Rows are points. The ring and each string are closed loops that go straight from each point to the next, and from the last back to the first. Before rounding, they use only three directions, however many columns there are. Count how often each string passes through the ring. Passing back the other way cancels.

Ring:
array([[ 0.112, -0.007,  0.017,  0.005],
       [ 0.077,  0.030,  0.001,  0.002],
       [ 0.001,  0.037, -0.008, -0.010],
       [-0.045,  0.012, -0.012, -0.030],
       [-0.055, -0.024, -0.006, -0.042],
       [-0.035, -0.058,  0.014, -0.034],
       [ 0.030, -0.068,  0.039, -0.006],
       [ 0.083, -0.047,  0.035,  0.004]])
String:
array([[ 0.012,  0.073, -0.028, -0.015],
       [ 0.027,  0.062, -0.005,  0.007],
       [ 0.073,  0.051, -0.020, -0.012],
       [ 0.075,  0.022, -0.018, -0.024],
       [ 0.086,  0.042, -0.018, -0.013],
       [ 0.072,  0.058, -0.011,  0.002],
       [ 0.069,  0.058, -0.026, -0.016],
       [ 0.034,  0.004, -0.006, -0.022],
       [ 0.018, -0.005,  0.006, -0.013],
       [ 0.010,  0.016, -0.020, -0.034],
       [-0.051,  0.036, -0.026, -0.036],
       [-0.092,  0.028, -0.005, -0.018],
       [-0.042,  0.001,  0.016, -0.004],
       [ 0.004, -0.010,  0.009, -0.014],
       [-0.006,  0.008, -0.021, -0.040],
       [-0.006,  0.022, -0.026, -0.039],
       [ 0.002,  0.038, -0.026, -0.031]])
Times through: 1
String:
array([[-0.042,  0.057, -0.014, -0.009],
       [-0.067,  0.039, -0.006, -0.012],
       [-0.075,  0.042, -0.033, -0.042],
       [-0.018,  0.018, -0.030, -0.046],
       [ 0.014,  0.004, -0.017, -0.035],
       [ 0.003,  0.003,  0.006, -0.010],
       [-0.013,  0.035,  0.014,  0.013],
       [ 0.035,  0.065, -0.002,  0.013],
       [ 0.088,  0.051, -0.016, -0.007],
       [ 0.089,  0.028, -0.014, -0.015],
       [ 0.060,  0.009, -0.004, -0.014],
       [ 0.093,  0.035, -0.026, -0.025],
       [ 0.051,  0.061, -0.015, -0.002],
       [-0.003,  0.070, -0.012,  0.001]])
Times through: 1
